Rows are points. To make a cloud, some directions were put in groups of two or more. Within a group, all points are equally far from the middle, so they leave a hole (a ring in 2 directions, a hollow ball in 3). The other directions are filled evenly. Then the cloud was stretched, turned, moved and blurred a little. How many holes are there, and how many directions does each take, smallest first?
In the rows, 128 means zero.

Cloud (15 x 2)
[[ 93 169]
 [ 92 168]
 [167 113]
 [160 105]
 [ 92 103]
 [175 129]
 [ 81 120]
 [110  93]
 [103  96]
 [164 171]
 [148 182]
 [118 183]
 [162 172]
 [164 169]
 [108 179]]
Holes: 1 (2)

Cloud (22 x 3)
[[ 88  84 153]
 [ 68  67 173]
 [ 89 140 151]
 [107 147 164]
 [ 76 132 180]
 [171 162 129]
 [ 89 176 110]
 [ 82  68 151]
 [ 95 148 170]
 [106  61 147]
 [ 98 183 114]
 [183 134 141]
 [103 111 135]
 [158  91 118]
 [159  92 101]
 [104 146  88]
 [130 100 164]
 [173 128 154]
 [ 71 104 186]
 [134 104 179]
 [161 137 100]
 [123  98  76]]
Holes: 0

Cloud (31 x 4)
[[ 66 141 140  81]
 [115  79 124 121]
 [159 143 142 134]
 [122 179 137 116]
 [130  87 121 164]
 [ 60 173 154 155]
 [139 170 143 181]
 [156 130 136 169]
 [148 120 129 203]
 [ 80 104  97 113]
 [129 107 174 173]
 [144 128 187 134]
 [162 158 109 108]
 [ 55 105 178 157]
 [155 149 121 188]
 [153 151 118 206]
 [117 185 158 162]
 [ 78 159  67 189]
 [157 138 125 184]
 [ 67 102 131 188]
 [127 176 155  89]
 [ 88  88 165 141]
 [ 76 111  94 125]
 [ 75 115  98 109]
 [ 69 132 132  73]
 [ 86 156  72 145]
 [101  81 116 108]
 [142 176  82 170]
 [164 132 122 155]
 [ 82  89 148  84]
 [142 168 160 120]]
Holes: 1 (2)

Cloud (74 x 8)
[[ 84  94  74 112 186 128 139 136]
 [108 169 162  95 137 138 141 191]
 [101  91 169 144 116  96 165 150]
 [169  88 163 107 153  74 163 135]
 [125  73 155 133 191 124 171 167]
 [153  60  81 104 130 149 183 105]
 [195  91 116 197 115  95 126 104]
 [155 166 165 137 145 145 127 139]
 [133  78 156 172  91 173 102 177]
 [150  58  81  95 190 151  97  96]
 [176 154  78 188 109 105 151 141]
 [131  83 176 163 120 174 101  96]
 [103 123 131 143 164 168 146  99]
 [181 118 128 132 146 137 104 188]
 [177 141 168 130 116  91  56 136]
 [111 155 131 161 104 118 171 114]
 [175  64 131 107 115 165 112  89]
 [ 90 155  62 136 166 112  94 154]
 [169 103  67 124 172  91 129 178]
 [141 161 173  74 122 153 185  96]
 [207 131  99 196 180 159 107  81]
 [154 164 162 126 142 155 170  96]
 [188 122 140  88 150 136 116 123]
 [ 93 126  57 110 155 174  82 126]
 [ 89 112  92 193 186  95 167 105]
 [101 149 142 184 129 148 157 158]
 [124  75 115 161 102 147  59 191]
 [189 102 143 168 128 114 166 163]
 [140 163  76 137  99 128 155 138]
 [169 157 119 167 163 129 144 160]
 [139  67  90 157 156 145 130 114]
 [ 88 119 135 189 119 108 149 159]
 [178  87 169 198 149 136  97 167]
 [123 153 113 149 162 181 190 124]
 [189 128 119 185 135  77 114 115]
 [ 97 144  95 109  84 109  70 100]
 [ 81 118  75 116 166 124 190 141]
 [174 100 162 157 175 119  96 182]
 [137  69 162 101 127 183 121 126]
 [183  90 115 175 185  78 118  87]
 [193  75  91 186 122 140 176 117]
 [169 133 153  84 109 106 118 201]
 [142 165  88 165 151 134  72 183]
 [129  78 158 198 158 126  90 168]
 [162  80 146 102 155 106  99 142]
 [ 78 126 109 174 159 103  83 141]
 [174 138 165 116 101  76 162 177]
 [106  77  70 128 152 113 153 125]
 [120 101 107 165  89 188 177 124]
 [100 148 134 118 169 112 126  82]
 [129  75  81 167  92 162 119 161]
 [110 167 138 149 200 146 119 178]
 [173  67  86 166 154 119 151  92]
 [187  99 105 124 176 102 121 101]
 [158 170 176 158  77 167 125 132]
 [141 171 125 172 134 140 160 189]
 [176 117  84 152 166 106 127 183]
 [162 155 152 126 130 111  66 153]
 [135 168  98 191 156 145 130 159]
 [174 141  67 165 184 132 107 170]
 [163  67 113 202 127 184  80 116]
 [200  84 141 125  81 158 109 122]
 [112  88 168 137  95 170 127 179]
 [125 165 164 163 116 178 137 173]
 [182  69 186 170 128 192 118  99]
 [112 170 156 101 124 133 143 195]
 [140 176 164 186 109 133 111 185]
 [ 81 126  91 117 145 146  70 158]
 [128  89 137 177 105 171 163 118]
 [203  97 171 155  72 134 164 143]
 [181 112 166 149 142 119 112 188]
 [153 158 106 124 111 130  96 198]
 [114 160 167 105 115 135 179 129]
 [143  76 146 184 155  81 163 139]]
Holes: 1 (2)

Cloud (92 x 9)
[[174  90 100 110 155 120 104 124 130]
 [ 89 131 136 193 113 141  71 134 159]
 [133  78  76 183 118 149 110  98 144]
 [135 103 192 211 121 146 108 144 124]
 [155 141  91 107 106  94  76 165 141]
 [103  77 145 121 122 171 173 144 147]
 [ 88 185 139 204 124  78 125 153 175]
 [124 144 192 162 153  94  81 128 127]
 [ 86 147 153 105 155 105 176 115 166]
 [114  78 154 191  73  90 152 190 188]
 [ 99  93 159 151 177 124 101 125 136]
 [126 157 191 197 107 102 104 124  72]
 [ 98 170 148 127 175  76 149 151  91]
 [159 146 136 149 156 114 196 136 116]
 [148  51 113 127 127 123 191 144 119]
 [103 104  52 155 123  97 106  88 172]
 [142  80  75 155 107 120 193 124 148]
 [ 74 151 167 153 126  59 133 107 136]
 [156  81 165 222 107 124 100 171  80]
 [ 94  98 184 148  95  55 125 126 122]
 [115  80 146 169 116 115  69 132  76]
 [103 143 112 171  89 106 198  64 162]
 [123 133 169 164 151 100 166 102 200]
 [104 121  90 125 140  93  91 169  67]
 [169  73 121 179 106 163 118 144  93]
 [ 87 101  93 200  91 104 148 168  84]
 [ 86 136 175 109 112 124  83  95 105]
 [159  69  99 160  83 133 183 124 146]
 [112 132 136 180 144 140 194  70 104]
 [172 147 159 106  62 109 115 103 123]
 [ 93  72 108 158  61 112 147 146  74]
 [136  86 160 125  94 104  71 106  93]
 [ 64 166 117 152 112  82 103 157 114]
 [125 183 160 206  76  75 117 139 110]
 [169 101 174 138 162 104  87 134  96]
 [ 59 106  97 103 120  93 126 129 133]
 [ 91 166 131 160  76  82 197 146 134]
 [156  95 115 154  82 174 112 167  81]
 [172 117 168 133  52 100 162 177 103]
 [ 85 151 189 182  53  91 155 138 145]
 [ 81 124 102 175  73 160 161  81 157]
 [109 130 196 206 106  94 119 121  75]
 [133  96 169 101  61  78 139 148 161]
 [163 160 114 102 122  95 125 207  60]
 [164 158 200 127 128 113  89 153 128]
 [ 95 146 142 139 170 141 123 141 166]
 [ 98  73 131 131 123 136 176 179 139]
 [149  89 179 145 165 144 109  87 129]
 [142 164  86 119 141 109 105 180 146]
 [128 132  82  79 150 115 163 141 102]
 [ 84 171 152 114 131 116  87 159 110]
 [ 60 103 100 119 107 127 194 111 172]
 [190  91 133 100 128 135 128 152  94]
 [127 126  91 168  33 117 165 182 141]
 [131  96 135 132 140  90  74 201  67]
 [143 167 117 124  78  85 120 150  41]
 [115  68 140 107  84 120 164 180 115]
 [ 69 139 115  93 158  99 165 134  98]
 [186 147 102 136 128 134 110  99 104]
 [156 112 108 158 163  57 151 155  99]
 [154 151 163 104 126 138 188 113 105]
 [170 165 128  91 126 122 149 133 111]
 [151  80 172 126 155 127 159 100 173]
 [ 96 181 143 124 128  92 174 184 158]
 [101  99 147  94 159 163 149 162  80]
 [176  86  77 146 127 162 131  97 143]
 [140  76 157 140  74 101 171 190 150]
 [ 89 140 174 110 116  79  91  74 159]
 [148 176 115 176 150 129 125 121 132]
 [ 91 155 167 147  56 158 141 182  97]
 [ 81 130 100  96 184 114 138 114  88]
 [173 149 172 111 115 124 128 108  51]
 [142 108 148 201  94  42 140 166 106]
 [ 94 130  97 152 126  89  82 193 164]
 [128 118 143 117 154  47 176  97 113]
 [167 174  98 162  96 160 109 161 141]
 [ 78 145 192 135  52 121 154 159 125]
 [146 174 153 189 136 144 146 130 134]
 [158 118 185 207 121 119 121 112 118]
 [157 105  95 189 147  81 150 179 120]
 [157 129 135 127  55  67 100 157 100]
 [181  87 157 121 154 129 115 118 141]
 [140  82 121 196 118  72 129 165 168]
 [161 132 116 175 111 138 181  79  78]
 [ 96  89 173 166 152  72 188  75  92]
 [112  61 105 174  72 113 166 141 158]
 [144  93 164 190  60 154  92 180 107]
 [ 81 149 167  80 117 120 103 115 145]
 [120  60  93 150  46 129 160 102 142]
 [ 95 172  97 131 144 103  93 145 154]
 [140 171 151  89 140  98 152 123 159]
 [ 96  84 181 103  85 109 143 179  91]]
Holes: 2 (3, 4)
